Each row of a before or after table is a point. The points were changed in one or more steps. Then noise was added and the rows were shuffled. The steps act on columns, c1 being the first. Write out the steps. A step turns or swaps two columns, mirrors them in a line or flattens them onto one, adds a multiple of one to another, or multiplies or shifts one. Angles are multiples of 10 degrees, from the lower column toward the higher: turns from -170 to 170, lines from 10 to 170 but not 90. Use the fewest steps. Two steps may share a column if one is a turn and the other turns, adds or multiplies; they go together, in the order done. Otherwise the lowest column goes first.

Before (12 x 2)
[[-79  27]
 [-15   4]
 [ 64 -27]
 [-31 -80]
 [ 36 -30]
 [-28 -15]
 [-38 -26]
 [ 58  13]
 [-36  26]
 [  6  37]
 [ 22   1]
 [ 53  -8]]
After (12 x 2)
[[ 41 -55]
 [ 17 -45]
 [-54  63]
 [-16  40]
 [-46  -3]
 [ 57 -17]
 [ 23  30]
 [-31   3]
 [-67 -53]
 [ 20 -12]
 [ 41 -34]
 [-10  10]]
Steps: turn c1 and c2 by -30 degrees

Before (13 x 8)
[[-27  -9  11 -36  -8  11 -13 -21]
 [  0  13 -35 -37 -21  18   1   3]
 [-25  13  -3 -22 -22  18  -1  26]
 [  8  -8  11  26  14   5 -35 -27]
 [ 38 -16  33 -14 -16  10 -17  14]
 [ 20  10 -28 -47   2  -1  23  23]
 [ -2 -17  17  -2  20  49 -25 -28]
 [ -2   9  32  -3  20  16 -15 -34]
 [ 26  23 -16 -20 -27   4  23  14]
 [-18   4 -16 -40 -39  12  11  -2]
 [ 23 -24  16  11  -5 -10  -1  14]
 [ -1 -18  25   7   8  17  13 -23]
 [ 21 -26  29   7 -26   1  -1   4]]
After (13 x 8)
[[-18   7 -75 -38 -39 -17   9  -1]
 [ -2 -12  17  -5   8  17  18 -23]
 [  8 -20  37  17  14  22 -30 -28]
 [ 21 -24  37   5 -26   5   9   5]
 [ 24 -23  38  15  -5   0   8  14]
 [-25  12 -45 -28 -22  -1  -5  26]
 [ 39 -22   8 -19 -16  -2 -11  14]
 [ -1 -24 -34 -33  19  36 -17 -28]
 [ 20  17 -81 -35   2 -32  19  24]
 [-27 -14 -41 -35  -9 -15 -10 -21]
 [ -3   4  13 -12  20  10 -17 -33]
 [  0  12 -94 -40 -21  -9  -3   3]
 [ 26  29 -43 -17 -27 -10  14  14]]
Steps: turn c2 and c7 by -20 degrees; turn c4 and c6 by 40 degrees; add 1.5 times c4 to c3

Before (13 x 12)
[[  9 -61  40  27  -1  41  24 -40   0   1   0  -9]
 [ -9 -15  48   2  27  65  37  -1  -9 -24   4  -6]
 [  4  -6  30  37   1  81  33 -29  -2  -2  11  25]
 [ 43   4 -25  -7  27  -1  11  16  -1  -5  -7  18]
 [  5   2  50   2 -25  11  39  -3  -7   4  31   7]
 [  8  -7 -10   2   0   0 -40  17   0  20 -38  -3]
 [ -8 -19 -35  18  -4 -21 -24 -19  -9   6  33 -25]
 [  7  -3  -9  15  13 -14  -2  43  10 -26 -15  39]
 [  5 -16 -39  -9  -9  -7 -31 -11  50   9  22  -6]
 [  9  -7 -36   9 -22  -7  12  35   9   0 -15 -14]
 [ 13 -11  19 -10 -27  37  16  -4 -18 -35   2  20]
 [ -4 -12 -21 -26   6  14  18  41  -9   7 -20  55]
 [-10  16 -18 -16  -3 -18  20   3   6 -12 -34  28]]
After (13 x 12)
[[  8 -15 -68 -52  -8  -2 -34 -12  -2   5  37  12]
 [ -7 -31 -64  14  -6 -13 -30 -20 -15 -11  51  12]
 [  4  46 -40 -11  15 -33  -2  42 -13   0 -25  18]
 [  3  22   0  13  -2  94  30 -32 -38  15  16  17]
 [ 18  33 -14  14 -26  36  19  -4  12 -21   5  22]
 [ -9  38 -48  -4  -7 -20  18   6  12   6 -56  -2]
 [  8 -15 -38  -1   2  -8 -42  17  -6  15 -61   2]
 [  9 -19 -67  -7 -23 -27  14  33  -9  -9 -25   4]
 [  6 -28  11   7  -3  65  25 -37 -29  -3  -2  56]
 [-10   0  18  12  25  64  39  -2  -1 -29   5  19]
 [ 38  20 -55   3  28 -11  11  18   7   4 -15   0]
 [ -6  39 -50   8   5  -5  17  43  28  29 -31  23]
 [  2   5  18   4 -24  11  40  -4   2   8  49   2]]
Steps: turn c10 and c12 by -30 degrees; turn c2 and c12 by -70 degrees; shift c3 by -30; mirror c4 and c9 in the line at 140 degrees; add -0.5 times c8 to c6; multiply c11 by 1.6

Before (9 x 24)
[[ 52  -6   4  45   8  13   9  11 -22  56 -19   9 -20 -46 -15  53  -8 -11
  -32  -9 -13  22   4 -19]
 [ -1 -18 -17 -16 -30 -19   0 -14 -22   0 -26 -25  -1   6   9  10  -6  -4
   20  -5  22 -30  19  20]
 [  7 -19 -16  -3   4  34  34  -7  -5  78  18  33 -34 -32  -8   4  33 -30
   11   8 -58   6  -9 -19]
 [-10  -8 -12 -38   5  21  -1  -4  -2  -2  12   0  20   2 -19  27  -6   0
    1   4  21 -31  14  44]
 [ -7 -12 -12 -35 -29   5  -2 -20   1   2  -4 -32  27  16 -46 -35  20  26
   -6  13   3   7   4  14]
 [-11  31 -16  -7 -17  32  35 -11   7  51   4  48 -21  18   2  10  16 -45
  -27  18 -51  28  10 -17]
 [ 34 -12 -26 -17   7  -8  -3  -2   6 -20 -54 -27  14  21 -15  10 -11  14
   -2 -21   9  24  28  38]
 [  7  -3 -37 -17  -7 -26 -20 -14  -4   8  -3   1  34   6 -14  21 -17  -2
    9  -1 -17  11  -1  19]
 [-13 -39  12 -28  25  21 -69  14 -90  17  -9  -3 -23  13 -29  -7 -29  22
   -4   6  -1 -32 -20  24]]
After (9 x 24)
[[  6 -18 -20  -3   5  33  17  30  -5  96  18  33 -33  23  -7   4  34 -31
   11   9 -59  30  -6 -20]
 [ -8 -13  -5 -34 -29   4  -7  50   3   0   3 -33  27 -36 -47 -36  19  26
   -5  13   5   2  13  14]
 [-13 -38  -3 -29  24  21 -20 -43 -90  17 -20  -3 -22   2 -29  -7 -28  22
   -4   5  -2 -74 -16  24]
 [ -1 -18  -1 -16 -31 -19  23  36 -24  -6 -10 -25  -2 -19  10   9  -5  -5
   21  -4  21 -18  34  20]
 [ 34 -13  -1 -18   7  -8 -21  -1   5 -22 -28 -26  13 -23 -15  10 -12  15
   -2 -21   8  12  59  37]
 [-10  -8   0 -38   6  19  23  11  -2 -10  20   0  19  -5 -19  26  -6   0
    1   5  20 -21   9  43]
 [ 52  -5   6  45   8  13 -12 -14 -23  60 -16   9 -20  54 -16  53  -7 -12
  -33  -8 -13  21  11 -19]
 [-11  31  -6  -7 -17  31   0  23   8  66  12  47 -21 -29   2  10  17 -44
  -27  19 -50  46  13 -17]
 [  6  -4 -29 -17  -7 -25 -22  37  -5  13   8   2  34 -20 -14  21 -17  -2
    9  -2 -17  -9  22  19]]
Steps: turn c3 and c23 by -40 degrees; turn c11 and c23 by -30 degrees; turn c7 and c22 by 50 degrees; multiply c8 by 3; turn c8 and c14 by 160 degrees; add -0.3 times c21 to c10
